Rows are points. To make a cloud, some directions were put in groups of two or more. Within a group, all points are equally far from the middle, so they leave a hole (a ring in 2 directions, a hollow ball in 3). The other directions are filled evenly. Then the cloud was stretched, turned, moved and blurred a little. Count the holes, and give their numbers of directions, smallest first.

Cloud:
[[-10.0,-21.4],
[-21.9,-28.6],
[8.7,5.8],
[-10.2,7.3],
[-23.2,10.8],
[10.9,19.0],
[-1.2,8.4],
[-2.1,-7.3],
[-0.3,-10.0],
[-6.6,12.3],
[-17.3,-24.9],
[-9.8,-22.4],
[-23.4,10.7],
[-3.6,-1.8]]
Holes: 0

Cloud, 27 rows:
[[13.5,-8.3,-30.6,3.3],
[13.7,-26.4,1.4,-11.2],
[-8.4,5.1,16.1,11.2],
[13.9,-12.5,3.9,20.9],
[14.6,-14.8,11.5,-14.4],
[5.6,-25.0,16.0,9.6],
[-14.2,-2.0,-2.2,-22.6],
[18.1,-21.8,-8.1,-13.3],
[-13.1,-26.0,-10.2,12.7],
[6.9,-23.9,16.8,-3.1],
[17.0,9.2,3.9,11.0],
[-4.1,-30.1,-9.6,17.2],
[4.5,23.3,-6.0,-11.0],
[16.4,-3.9,4.0,18.7],
[-19.5,-4.7,8.5,-15.1],
[5.2,-24.4,15.0,12.3],
[0.3,-13.2,23.2,7.2],
[-15.3,-23.3,-10.1,11.7],
[-9.9,1.7,-8.0,-24.3],
[-15.6,-17.3,-7.3,-15.2],
[-1.9,13.8,-22.7,-5.1],
[3.5,-0.3,18.2,-19.7],
[-0.8,10.6,-23.1,-14.3],
[9.8,-30.2,2.6,-8.0],
[-14.7,1.2,17.5,6.2],
[-23.1,-10.5,0.2,4.0],
[8.2,3.9,14.3,-21.3]]
Holes: 2 (2, 2)

Cloud (52 x 6):
[[2.3,-24.0,-3.0,2.7,5.3,-14.5],
[-13.7,17.3,-22.6,-2.6,1.8,-9.3],
[-3.5,30.3,13.0,-15.3,5.0,-10.8],
[-13.0,0.6,4.9,5.9,-14.8,-33.9],
[-26.7,-1.4,4.2,7.0,17.2,-13.2],
[-10.1,15.0,17.8,-3.6,29.5,-18.9],
[3.4,-15.3,11.7,10.9,-22.2,0.6],
[14.6,-16.4,-1.6,-10.6,20.9,16.2],
[-20.6,10.3,12.0,12.9,-9.5,-1.6],
[-22.8,8.5,22.7,3.8,3.8,-26.4],
[6.5,6.8,-17.2,-7.6,-16.4,-24.7],
[-8.5,-6.5,-26.6,0.9,-12.8,5.0],
[0.8,-13.9,-10.5,28.1,15.4,3.4],
[-0.5,-19.8,-14.8,12.6,18.0,-0.5],
[-3.1,4.2,-28.0,-10.8,-4.8,-4.3],
[9.3,-17.4,-2.9,3.1,10.1,-21.5],
[-1.6,-17.1,-16.2,1.2,25.5,7.1],
[-1.1,-4.4,-31.8,-2.6,-5.1,18.1],
[6.1,9.6,28.7,-20.5,24.4,-14.3],
[5.5,-8.3,35.5,-6.2,-2.5,-21.0],
[-10.9,-10.3,15.1,-12.0,0.9,18.3],
[-25.6,-4.3,13.3,11.8,19.0,15.8],
[-8.6,-9.4,3.9,11.4,-13.1,-24.3],
[-10.4,4.8,28.5,3.9,-11.2,-22.3],
[4.6,-16.6,8.6,-15.5,-15.2,-24.5],
[-19.3,-7.9,-12.0,6.6,-7.5,-15.4],
[-21.5,6.4,-13.9,-2.2,-8.6,-21.5],
[0.9,-21.8,0.5,-3.7,-1.8,-22.8],
[-2.5,-24.9,-0.7,25.0,-4.3,0.9],
[10.2,-25.7,10.7,-7.3,11.0,8.1],
[0.3,8.9,19.7,-5.8,27.8,6.2],
[-0.4,16.1,4.4,-1.6,-22.3,-32.1],
[-3.7,29.8,8.9,-4.6,-5.3,-22.2],
[-12.0,-3.7,23.0,18.7,-2.5,-9.1],
[-7.8,19.4,-6.1,14.7,11.2,13.4],
[-14.2,5.4,1.2,9.0,-17.2,-25.0],
[-2.1,-15.1,8.6,-27.1,-1.7,-21.8],
[18.7,-21.8,4.9,-3.3,15.8,19.7],
[13.4,2.9,-5.4,6.2,6.1,-24.1],
[-10.1,1.4,-9.5,-30.2,-7.7,-19.2],
[-19.9,1.5,-8.1,-3.6,-9.0,-33.3],
[-14.1,1.1,32.1,4.5,9.1,-5.2],
[-28.9,-7.6,-4.8,14.8,10.7,3.0],
[22.5,-2.4,-3.6,-2.4,2.4,-20.7],
[12.4,-10.1,19.1,-1.6,21.0,23.5],
[-4.1,-21.6,-2.3,14.0,-3.9,-12.6],
[11.2,13.8,11.7,7.8,3.4,11.0],
[14.1,0.7,4.6,0.4,-23.1,5.8],
[3.9,-12.4,14.2,1.5,-21.2,-17.5],
[8.1,16.5,8.6,9.8,0.9,6.6],
[-9.9,20.6,-19.4,-14.1,13.2,-14.1],
[-8.7,-23.5,-15.0,7.3,-9.2,6.6]]
Holes: 2 (2, 3)

Cloud (82 x 8):
[[6.8,-8.1,-10.6,3.9,29.2,21.9,16.2,-1.0],
[-3.6,7.1,11.5,-8.7,7.6,-14.4,-17.9,-0.4],
[-28.0,-15.6,4.1,-5.3,-0.6,5.5,20.2,-0.2],
[-25.1,1.8,-9.9,5.1,4.2,-29.5,-2.6,-3.5],
[7.6,-34.5,3.7,22.8,-2.0,6.8,7.2,5.1],
[-16.5,16.4,2.7,2.5,16.3,29.2,-0.9,-9.7],
[-16.5,-20.7,12.4,17.7,10.0,11.3,3.5,-16.1],
[3.7,-2.8,-29.1,20.2,1.4,5.5,-10.8,4.7],
[-0.9,-30.2,-24.4,12.3,7.8,-8.0,-1.5,13.5],
[-13.7,-7.2,2.4,36.7,21.9,-11.8,-9.6,3.8],
[-5.8,-11.9,12.6,9.2,13.3,-31.3,-1.9,2.5],
[-12.9,22.6,-31.5,-23.0,14.7,-7.1,-2.7,6.1],
[-5.6,-8.1,-11.7,-8.5,6.1,-10.1,-0.4,34.2],
[-20.4,-5.6,-35.9,17.8,8.4,7.3,-11.5,-5.0],
[9.9,-5.7,2.4,11.2,0.7,14.1,-16.7,2.0],
[-5.5,-14.0,3.2,-3.6,-9.8,7.5,-26.3,19.4],
[-18.8,7.4,-20.5,13.2,19.5,18.0,-10.5,-20.8],
[2.7,-4.0,-5.7,12.1,0.0,18.2,-0.6,-23.7],
[7.0,-14.9,-27.4,-11.6,13.4,-15.0,15.7,-9.8],
[2.4,-15.4,-14.4,-3.1,-30.3,3.7,7.1,15.5],
[-27.0,15.6,-9.8,4.0,20.3,21.3,13.8,-12.4],
[3.7,-18.9,-12.3,-30.9,6.5,17.0,-0.7,0.4],
[2.8,-17.3,8.2,16.9,15.4,-9.9,24.5,-16.0],
[9.0,-13.6,-16.3,16.7,-9.3,-20.2,18.7,-5.4],
[-25.4,2.8,-3.5,-27.5,-11.1,-14.3,-2.6,10.8],
[-7.9,-11.2,-5.5,-32.2,4.4,-14.1,-1.2,18.7],
[7.3,0.6,-21.8,-12.6,26.5,-1.5,18.8,5.1],
[-14.5,-15.0,16.8,-3.8,5.5,-28.5,11.1,-4.7],
[-9.5,19.5,-0.9,-9.2,-22.2,1.9,6.1,-6.0],
[1.9,-18.8,-1.1,3.0,1.7,23.3,-18.9,10.5],
[-20.3,21.5,-10.9,12.9,-2.1,24.7,-11.9,-3.9],
[-25.0,-9.0,1.4,-32.1,-8.3,8.1,10.8,-10.9],
[-25.3,3.0,-18.8,-15.8,9.0,12.7,-1.5,-22.2],
[-16.7,11.2,-30.8,-26.3,10.4,-0.2,8.2,11.4],
[6.9,-3.1,-15.0,4.4,20.7,-17.7,20.9,-6.7],
[-1.6,-12.3,8.9,14.0,-4.8,6.1,-1.4,-28.4],
[-28.1,-6.7,-19.3,-1.5,9.0,-25.8,-10.9,10.0],
[-27.9,1.6,-11.7,-27.4,7.1,-6.0,-18.4,-2.3],
[-1.0,-7.7,-19.3,-5.1,-22.4,-5.5,18.0,13.2],
[-3.6,-17.7,-3.8,0.3,17.2,-22.5,-0.3,26.4],
[-17.6,-8.1,0.1,-23.7,16.9,3.3,4.1,15.6],
[-8.2,12.5,1.7,12.2,9.5,-5.5,-27.4,1.9],
[8.9,-15.6,6.9,-8.7,-18.2,5.3,14.0,20.0],
[-1.3,-14.7,26.1,-18.8,-18.5,9.4,-6.1,-9.9],
[-30.7,0.8,-1.4,-2.5,-16.4,22.6,-10.6,10.3],
[-13.7,7.1,14.4,3.8,-23.9,3.1,-10.6,-8.9],
[9.6,-11.0,-5.1,-0.7,25.0,10.0,17.8,-14.2],
[-9.1,7.3,10.9,-8.5,21.3,-16.3,-3.8,15.4],
[5.0,-11.8,-24.2,18.1,21.1,3.5,21.3,-6.1],
[3.5,-23.8,-2.5,-7.7,18.1,-9.4,18.0,11.9],
[-16.3,8.8,13.2,-14.2,5.4,-11.0,14.0,-9.6],
[-4.2,-5.4,-11.1,7.8,-24.6,20.5,8.4,-24.7],
[-12.1,-36.1,-9.7,0.2,2.2,2.8,17.4,1.4],
[-18.5,19.1,-28.5,-19.4,5.2,0.6,7.7,11.5],
[-18.8,-15.2,-2.1,3.3,-2.6,-9.6,-30.6,14.0],
[-10.4,-25.2,3.9,10.1,16.4,17.9,9.3,7.0],
[-12.8,6.3,17.2,-18.6,1.2,-17.0,4.0,-6.5],
[0.6,-23.0,2.0,-2.2,-6.7,-1.1,-25.4,12.2],
[-1.1,6.4,-22.4,-5.2,23.3,-3.3,-5.1,-18.5],
[-27.4,-0.4,-3.9,-17.2,-13.5,-7.0,14.7,8.6],
[-19.8,-6.4,3.4,25.7,2.5,-19.4,-10.7,-5.4],
[8.2,-6.3,-17.2,6.1,-15.7,1.7,13.7,14.3],
[9.5,-6.3,-2.8,-23.9,4.3,-2.0,12.0,18.9],
[-10.4,4.7,-27.2,1.6,4.6,-1.6,24.2,5.1],
[14.5,0.9,-15.4,-3.7,10.1,-9.2,-17.5,2.4],
[-21.1,-7.3,9.8,27.3,1.9,17.3,-14.6,7.0],
[-22.9,12.8,-8.1,2.8,35.3,12.1,5.0,-15.3],
[7.3,-18.7,13.6,30.6,-10.9,1.2,4.8,-3.2],
[-27.5,-18.6,-8.2,22.5,5.7,-1.3,-6.7,18.3],
[1.6,-9.1,-24.2,-19.5,20.7,-17.3,1.2,21.1],
[-21.7,9.6,-0.8,-2.0,-31.4,6.1,-4.2,-5.5],
[-0.5,-1.0,-16.6,17.0,2.8,-10.9,26.3,-3.3],
[1.9,-21.9,-31.9,1.9,2.6,-5.4,-8.5,-1.9],
[-2.8,-19.6,8.4,14.8,11.8,20.2,-10.7,-4.2],
[-12.8,13.1,-4.8,34.4,8.7,-3.1,0.8,7.7],
[-11.3,-4.4,-11.5,2.7,7.3,10.2,23.5,-31.2],
[-16.7,-7.3,6.1,22.4,0.2,8.8,25.1,-22.2],
[-27.8,2.7,-4.4,-16.4,-13.5,21.6,-8.8,14.4],
[-7.9,-23.5,-16.9,-5.7,0.1,10.3,23.8,8.5],
[3.7,-9.4,-24.3,5.9,-6.2,-5.2,-8.7,24.9],
[9.3,7.6,-23.6,-23.1,-0.9,-4.4,-10.2,12.6],
[1.9,8.7,8.5,-17.1,9.4,4.9,0.7,-14.0]]
Holes: 2 (3, 4)

Cloud, 104 rows:
[[6.3,-1.4,-15.1,-4.2,-29.6,-1.3,25.8,14.8,15.5],
[-5.9,-13.6,-8.3,9.7,9.0,1.1,9.0,0.1,25.7],
[15.9,-3.7,14.0,-22.9,5.2,9.4,-10.5,-28.9,20.5],
[13.2,21.8,-12.7,-2.7,14.8,-10.7,-23.7,-0.5,-8.1],
[1.0,17.7,15.7,24.2,22.7,16.8,-10.3,7.8,2.4],
[12.2,16.9,-24.0,-8.2,17.3,-8.6,-13.9,-0.8,-10.7],
[-4.3,12.4,-12.0,2.2,40.0,10.6,-7.5,-5.7,-14.8],
[-11.4,-7.3,23.2,16.9,-12.9,17.0,5.4,-17.8,1.2],
[-8.8,25.8,-5.5,-10.6,-16.0,19.7,0.2,0.4,-14.6],
[-31.2,18.9,23.4,-4.8,-12.8,14.2,2.2,5.5,-4.1],
[16.0,14.7,-4.0,7.0,29.7,19.4,10.0,6.2,10.0],
[2.9,17.4,16.7,14.7,-20.1,-2.4,-0.6,14.5,-14.0],
[-2.9,-36.8,2.6,4.9,-11.3,6.0,10.2,-3.0,16.8],
[11.4,22.8,-11.4,-22.6,-5.6,26.0,10.7,-12.8,35.2],
[-3.0,0.9,16.5,-8.3,-26.8,-22.0,13.8,2.2,-8.3],
[8.4,12.4,-23.8,1.3,7.1,13.9,23.0,0.3,20.7],
[-2.3,31.4,-10.9,10.7,-23.5,17.8,-3.5,0.4,-12.4],
[7.2,2.5,-15.8,12.2,-2.1,-7.9,-2.8,-4.5,-25.1],
[-12.3,17.5,3.5,-7.5,-1.8,19.7,1.9,7.6,12.6],
[19.3,15.1,-15.9,16.2,5.5,21.4,5.4,-8.8,19.3],
[-5.3,-3.8,-7.4,-6.0,7.9,7.3,-18.2,15.1,-12.4],
[-9.7,16.2,-3.3,-12.4,-6.2,29.5,13.6,-4.0,14.3],
[-12.0,17.0,-3.7,-8.9,-14.1,3.1,-10.2,1.2,-17.8],
[-4.1,7.4,-5.8,13.8,5.6,27.2,-22.3,-11.2,37.4],
[8.0,-15.3,9.4,8.6,-0.7,-19.1,12.6,8.9,-23.1],
[-35.6,8.8,4.3,-6.2,-25.2,9.1,13.1,10.5,0.4],
[-2.8,-22.4,-5.8,5.1,11.3,18.4,7.1,1.7,22.2],
[11.1,6.7,-6.3,-13.5,11.3,-10.9,-2.4,-0.5,-9.7],
[7.8,-7.2,-4.1,-18.8,-4.6,16.2,-6.4,12.5,8.6],
[-0.1,14.9,20.2,-3.6,-21.6,25.1,11.8,-6.7,10.6],
[16.3,10.3,-2.8,-12.3,-11.2,11.0,-20.3,-1.2,20.5],
[19.8,12.8,14.1,1.9,25.8,-4.5,5.4,-21.8,6.5],
[-2.0,6.2,0.7,14.4,-20.8,-4.3,22.5,-22.2,20.7],
[-19.4,-4.4,-0.8,-0.5,31.1,8.2,16.2,15.9,9.4],
[-7.0,28.2,-2.8,11.8,3.0,14.3,12.6,16.1,-23.1],
[-27.3,17.0,8.8,-5.6,-7.7,5.1,0.4,1.3,24.5],
[15.1,10.4,-7.3,-2.2,-33.6,7.4,11.7,0.9,9.7],
[5.2,-10.9,7.8,-25.7,-1.5,-0.1,-3.3,-19.5,19.6],
[20.0,-5.5,-19.4,8.3,8.8,12.0,1.1,-15.4,15.2],
[-5.7,-13.2,2.2,9.8,-1.9,14.7,14.2,-2.2,21.7],
[22.2,2.5,-2.1,-2.3,-1.5,5.6,8.8,-35.9,22.0],
[5.0,13.1,5.7,4.8,-21.0,9.8,-28.6,-7.0,-9.0],
[11.9,21.9,10.4,5.0,-9.2,15.6,4.8,10.8,-12.6],
[26.3,17.0,9.4,-22.0,-0.6,-2.7,-4.2,-11.0,5.7],
[9.4,31.3,-3.5,-0.8,8.4,9.6,-4.8,6.8,14.7],
[14.4,14.1,-4.6,-15.7,-5.5,-7.3,-12.5,-11.2,8.1],
[9.8,-0.5,-3.1,-23.9,-21.3,6.7,15.1,-1.6,2.6],
[2.6,11.1,-9.0,25.6,-21.6,-3.2,17.3,10.7,10.8],
[-4.2,21.0,4.8,-3.8,0.2,-7.4,28.8,-10.6,16.7],
[9.8,25.8,6.8,-1.7,-13.2,-21.3,7.9,1.3,22.6],
[-23.5,-11.3,-2.4,2.6,30.1,-5.6,-11.8,9.8,-0.9],
[-32.4,19.8,9.9,-6.4,-15.1,24.6,7.0,0.6,-5.7],
[-22.4,0.7,-9.6,12.1,-9.6,11.1,1.0,-21.1,-5.2],
[5.1,2.4,-13.7,-19.5,-15.6,11.0,-9.9,-16.0,5.1],
[-2.6,8.5,39.6,-10.3,-10.8,10.6,-8.9,7.9,14.5],
[6.1,15.3,-24.0,35.3,10.0,1.1,-10.7,-3.0,11.7],
[-0.9,26.9,-9.6,3.5,-27.2,-17.4,31.2,-12.0,16.0],
[-4.3,26.2,-20.1,18.0,-5.2,23.5,10.9,-23.7,-15.5],
[-22.2,32.7,-8.8,-19.3,1.3,-19.5,3.6,5.4,-17.9],
[-5.3,-1.9,20.3,-6.5,3.6,15.8,-34.5,-4.0,-5.2],
[33.0,-10.3,-4.7,24.6,-1.2,10.3,0.3,-13.5,14.2],
[-4.9,22.0,-9.7,0.8,0.3,-10.1,11.4,23.7,-10.9],
[-11.0,1.9,22.6,-5.4,-20.3,-4.9,-7.7,7.5,-8.1],
[12.8,-9.2,6.1,12.1,5.8,28.9,13.8,-8.1,1.4],
[-23.5,4.1,21.6,-4.8,-29.6,4.5,2.9,11.1,-11.0],
[-3.0,4.8,-4.1,14.1,6.1,-1.9,23.1,-4.8,2.5],
[30.4,13.2,-7.4,8.1,-29.1,-1.3,-6.3,-12.8,-9.7],
[-7.2,-2.4,32.6,2.2,-23.1,17.0,-22.8,7.6,-12.1],
[-9.2,-3.3,3.1,-11.9,-19.6,1.6,4.4,16.8,15.2],
[-11.5,22.6,14.6,19.1,9.2,0.7,-1.9,11.1,2.4],
[11.2,4.5,19.0,15.5,2.5,-4.5,-8.1,-23.4,-1.2],
[-25.7,25.7,12.7,-4.3,-2.3,2.3,8.8,-8.3,12.3],
[-10.5,10.1,-10.6,5.6,-2.1,24.4,1.4,24.9,-1.0],
[-38.7,24.7,-5.4,-10.2,-22.3,-1.1,17.7,6.7,-25.1],
[-22.1,20.2,12.0,16.7,5.7,1.0,-3.8,-13.4,1.5],
[-20.6,24.1,-6.9,-32.5,-12.7,-5.6,7.0,-5.8,13.4],
[-0.4,-0.7,-13.3,11.3,23.8,-9.1,11.9,2.0,10.1],
[-11.6,11.1,-19.7,-19.2,2.2,-19.6,-11.0,-14.2,5.8],
[-13.4,0.2,11.6,0.6,-9.5,-11.8,-23.1,7.8,-4.0],
[-16.4,10.7,-5.2,-19.4,-18.9,4.9,7.0,-2.1,-23.2],
[-28.3,19.1,-5.5,-13.1,-7.7,3.3,-7.2,13.2,-4.5],
[-2.6,25.3,0.3,3.7,-24.4,3.3,-11.3,-0.8,-10.7],
[7.4,-1.0,-14.6,6.7,7.8,9.7,-26.7,7.3,-10.6],
[-12.8,-1.9,3.2,-7.6,-5.5,13.7,10.3,23.8,18.3],
[15.5,9.8,-0.3,-11.2,19.5,1.2,-13.1,-7.5,-11.2],
[-12.4,-0.7,-9.5,-17.5,-13.7,12.4,-11.2,-12.0,-7.3],
[-13.0,1.2,-11.2,-4.2,35.1,1.2,12.7,1.5,3.4],
[15.1,1.8,-27.7,15.3,11.0,4.2,-7.5,-6.2,-12.7],
[-46.2,8.8,3.0,4.5,4.9,-2.5,-11.3,31.3,14.4],
[10.2,-15.7,17.1,8.4,-5.3,10.9,-6.9,-2.0,-17.9],
[-29.0,24.1,-13.6,-17.5,-17.0,-15.4,3.0,0.3,-14.3],
[-4.2,-5.2,-0.9,8.7,9.5,7.8,22.5,-6.7,-25.4],
[14.4,-11.1,12.7,0.2,27.8,17.9,-18.2,-2.5,3.7],
[-34.4,17.5,9.9,-3.0,-28.0,-5.9,-5.6,5.8,0.7],
[9.8,12.1,-25.9,6.0,-11.2,-8.0,-9.7,-12.7,-14.9],
[-28.8,5.4,-11.6,12.8,-31.8,-10.1,-10.7,21.7,11.7],
[-1.3,3.6,-10.1,21.6,-23.2,1.4,9.4,19.1,17.3],
[0.2,6.0,-21.1,-1.7,-22.1,-16.0,13.1,-13.9,-23.1],
[7.0,27.4,-21.3,5.7,13.4,-2.6,-15.6,-34.2,2.4],
[27.3,10.1,-2.0,7.9,16.2,6.0,-26.7,12.8,-15.1],
[-16.8,-2.2,-30.4,-4.8,5.4,7.5,21.8,3.4,32.1],
[-17.5,-13.0,-21.0,-17.5,-20.4,7.8,18.9,-27.8,-1.0],
[4.6,6.2,-18.6,-12.1,18.0,-14.1,-7.2,-3.4,-1.9],
[-10.3,16.4,8.7,11.0,-6.2,20.4,-9.1,15.0,3.8]]
Holes: 1 (2)
